Rows are points. To make a cloud, some directions were put in groups of two or more. Within a group, all points are equally far from the middle, so they leave a hole (a ring in 2 directions, a hollow ball in 3). The other directions are filled evenly. Then the cloud was stretched, turned, moved and blurred a little. How many holes are there, and how many directions does each take, smallest first?

Cloud (22 x 3):
[[-12.3 -12.7  10.2]
 [ -3.5   0.3  16.3]
 [-21.3  -4.5   8.2]
 [ -9.6   3.1 -26.4]
 [  7.8 -17.0   3.3]
 [-10.1  17.6   7.5]
 [-16.4 -15.0 -19.9]
 [ 13.3   2.3 -10.3]
 [-12.2  -6.3  13.9]
 [-17.9  -7.5 -23.4]
 [-25.8  -9.1  -6.4]
 [  0.4  -1.8 -25.4]
 [-18.4  18.8  -9.0]
 [  3.5  -2.9 -24.3]
 [ 11.4  -6.2   7.6]
 [-15.3  -2.3  13.6]
 [ -8.6  18.0 -14.9]
 [ 10.2 -13.6 -14.7]
 [ -5.7   0.9  16.4]
 [ 11.7  -6.2   7.3]
 [ -0.2   2.2  15.8]
 [-23.6  -7.5 -17.2]]
Holes: 1 (3)

Cloud (29 x 4):
[[  6.9   9.3   7.6 -25.9]
 [  1.8 -12.9  -6.3 -13.6]
 [ -2.7  15.3  23.5  -9.9]
 [  7.2  20.8  10.7 -16.0]
 [ -3.4  21.7   2.2   1.5]
 [ 16.3  -0.5  -9.8  -7.2]
 [ 10.9  10.0  -6.0 -18.6]
 [-16.0  15.2  18.1  -1.0]
 [ -0.9   8.9  25.5 -13.4]
 [  1.6  -7.8 -14.0   0.6]
 [ 18.8   9.8  19.5   2.1]
 [  4.2  18.6  21.7   0.3]
 [ 12.8   7.6  24.1   4.5]
 [  0.3   3.0   7.6  23.8]
 [ 13.0  -6.4  16.3  13.1]
 [ 21.5   0.4  16.3 -15.5]
 [-16.3  14.5   0.9  -6.2]
 [  3.1  14.4  -9.5  -4.4]
 [ 16.9 -14.9   6.7  -0.4]
 [ -9.8 -13.6  19.1  18.2]
 [ 12.9   2.3  12.9  16.5]
 [  2.5 -19.6  12.6  -9.1]
 [  2.6 -11.0  18.3  16.9]
 [-26.4   1.5  13.1  15.1]
 [ 25.7   8.1  10.2 -13.0]
 [ 17.4   9.6   4.5 -22.8]
 [  8.7   0.3 -10.6 -14.6]
 [-23.7   1.3  21.5   7.8]
 [-14.4   5.1 -10.1  -2.9]]
Holes: 1 (4)

Cloud (76 x 8):
[[-11.5  -1.1 -10.6   1.7  10.2  -1.9  -9.0  29.5]
 [ -5.5   6.9 -33.3  -6.0   3.8 -21.3   0.5   8.8]
 [-24.6  -2.0  12.5 -12.7  12.9  12.0 -13.1  16.7]
 [ -7.4  14.2  -6.0  14.3 -15.0  12.3  -1.5 -13.6]
 [ -8.7   1.3 -10.1  10.8  -2.2  14.0   7.1  -3.3]
 [-14.3  -3.9  -0.8 -11.1 -20.7  22.1 -18.3   8.6]
 [ -1.0 -18.6   8.8  -4.1  11.8 -16.2 -14.1  25.4]
 [ -3.4 -11.6  -7.5   2.6  -2.0  16.2 -18.7 -15.8]
 [ 17.0 -12.4  -4.1  -2.9  10.3  14.7  -6.5   1.5]
 [ 20.7   6.4  13.5 -13.3  25.2   9.2  -0.9   4.4]
 [ -9.6  18.4 -14.8 -17.0   5.6 -21.1  -3.1  13.1]
 [-19.5  -9.4   0.1 -11.8   5.3 -17.8 -16.2  27.1]
 [ -7.2  -2.3  -4.3  16.9   3.2   3.4   8.5  16.7]
 [ -2.1 -16.5  26.6 -15.5  -4.6  -5.6 -14.7   8.1]
 [-13.2  -8.3  -9.2   0.7  -4.9  16.9  -3.6   8.6]
 [  3.2   5.6  -1.5   2.7  19.5 -27.0  12.6  10.1]
 [  7.7  11.9  -2.7 -17.9  14.7   8.9 -16.8 -14.6]
 [-22.0   3.7 -11.7  15.0   4.4 -24.8  -2.3  26.4]
 [ -6.9  -4.0  15.4   5.6   2.8 -23.1  -8.5   9.2]
 [  7.9  -7.7 -19.1  -7.0   6.2   9.6 -12.0   6.0]
 [ -6.3  21.5 -21.5 -10.8 -13.0  13.6 -14.6   2.9]
 [ -3.2  -1.5  -9.6  28.1  12.2  -0.3   7.8  -6.3]
 [  0.8 -14.9 -19.4  21.6  10.9 -19.0  -8.0   0.5]
 [-17.0  -9.2  -4.3   7.9   4.5   8.7 -24.1 -19.6]
 [-18.2   4.0  -4.7 -17.7 -14.6  -9.4 -21.2  16.2]
 [-22.1   1.2  11.9  15.8  -1.5   9.9  -0.8  -0.5]
 [ -7.6 -10.4 -19.7 -20.2 -10.0  -5.5 -12.7  -8.9]
 [ -8.9 -11.1  11.3  -2.1  27.4   4.0 -16.8   8.2]
 [ -4.4 -19.1  11.4 -15.6  20.7 -17.8 -12.6  19.2]
 [ -0.8  -9.2  -5.6  -9.1  10.6   8.6  -8.6  28.9]
 [  9.9  10.7   7.5  -1.7   1.5  -1.5   9.1  38.3]
 [-14.0  -3.0  -7.2 -26.2   0.1  10.0 -18.1 -19.6]
 [-19.2  -5.9   0.2  12.5  18.3  -6.0  11.6  -7.0]
 [ -1.8   2.8  38.9 -12.1   9.5   8.3   1.1   9.6]
 [  1.6  18.5   3.0  -9.4  -6.3 -15.3   3.5  19.9]
 [  1.0   0.6   4.1 -34.0   3.3  17.2 -18.7 -12.9]
 [-11.1  -3.4  -2.7   1.5   7.1  -9.0 -25.2  23.9]
 [-15.8  10.8   2.1 -17.3  -6.9  20.4 -23.6   8.1]
 [-16.6  -4.1   8.0  22.0  -5.0 -23.3  -1.7  12.3]
 [  4.5   2.0 -19.8 -15.2  -6.5  19.2 -15.1  -1.0]
 [-18.9  -1.2   2.7  23.6 -16.3  -3.7  -2.0   9.0]
 [ -2.8  11.6  -5.8 -26.8 -13.7  -3.3 -15.3  22.0]
 [-11.1  -0.6  19.4  10.6  -0.4   8.8   2.8  28.8]
 [-15.3  12.0  23.5  -8.9   4.9   6.1   0.1   7.2]
 [-13.4 -14.8  14.7  -3.5  10.6  14.7 -22.0   4.3]
 [ -2.1   0.7  13.0   0.5   8.4   5.3 -22.7  16.2]
 [ -6.0  11.5  -2.3   8.7  17.7   2.1   7.1  20.0]
 [ 21.3 -17.0  10.7 -20.9  17.3  -0.3   6.4  -3.8]
 [ 14.0  21.6  -4.8   7.1  -4.2  -5.7   0.8  12.5]
 [-13.4 -15.8 -12.2  -3.7  21.9 -27.7 -13.7  12.3]
 [-11.1   7.8   6.5 -26.2  11.8 -12.0  -2.3  24.7]
 [ 23.8  -3.0   8.8 -14.8  14.0 -13.0   9.1   8.9]
 [ -1.0  17.4  -9.7  -3.1 -23.4  -3.7  -0.7   6.2]
 [  6.0   9.5   1.5 -19.0 -10.5  31.4   5.2   3.8]
 [ -5.2   2.8  14.4  -9.8  11.7 -11.2 -13.8  -7.8]
 [ -2.6  10.8  -9.7 -27.3  -2.6 -11.6 -14.7  21.8]
 [ -3.8  16.2 -11.9  -6.0  13.5   2.0 -26.9   5.4]
 [-12.7  -2.1  20.4   6.7  22.3 -10.1  -4.9  -2.0]
 [  1.2  27.9  -1.6   6.2  12.3   0.2  -0.1  -3.5]
 [-23.4  17.6  -2.8   0.1   0.5   5.6 -16.3  18.1]
 [-15.0 -12.4  14.6  -6.1  18.9   8.8 -21.4   5.3]
 [ -6.9   1.9   5.5 -22.1  -5.9  -3.0 -20.2  33.8]
 [ 11.5   1.3 -14.4  -5.4  20.4   7.2  -7.8 -18.4]
 [ -0.8  -7.3 -15.9   8.6  31.2  -2.3 -10.0  -8.3]
 [ 12.4   7.8   1.9   2.3  12.0  12.5  15.2  10.1]
 [  6.0  14.5  -5.3 -26.4 -11.9   4.5  -8.6  30.5]
 [ -8.6   7.6 -19.8 -27.4   2.1  -0.7  -7.5 -13.5]
 [ 19.2  11.3  21.8 -19.3   6.2  20.8  -2.6  -2.2]
 [  2.6   0.1  -4.5   2.0  19.9 -10.8  17.1 -10.1]
 [  3.3   3.6  -5.0   2.4   9.9   2.0  10.5 -24.7]
 [ -0.5   6.7  -5.5  -4.9  -0.9  -4.6   9.8 -21.1]
 [ -9.6 -16.6   4.2 -21.3 -11.9  -2.9 -21.3  -1.9]
 [  4.6   3.2 -12.4 -10.4 -14.0  18.9   2.5  12.5]
 [-28.7  -9.6  -3.5 -14.9  -8.0  -4.8 -10.7  -5.2]
 [ 17.7 -11.0   1.1 -10.9 -15.6  15.0 -12.3  -0.4]
 [  8.7  -5.8  20.6 -27.3  22.0  -9.1 -10.0  15.1]]
Holes: 3 (2, 2, 3)
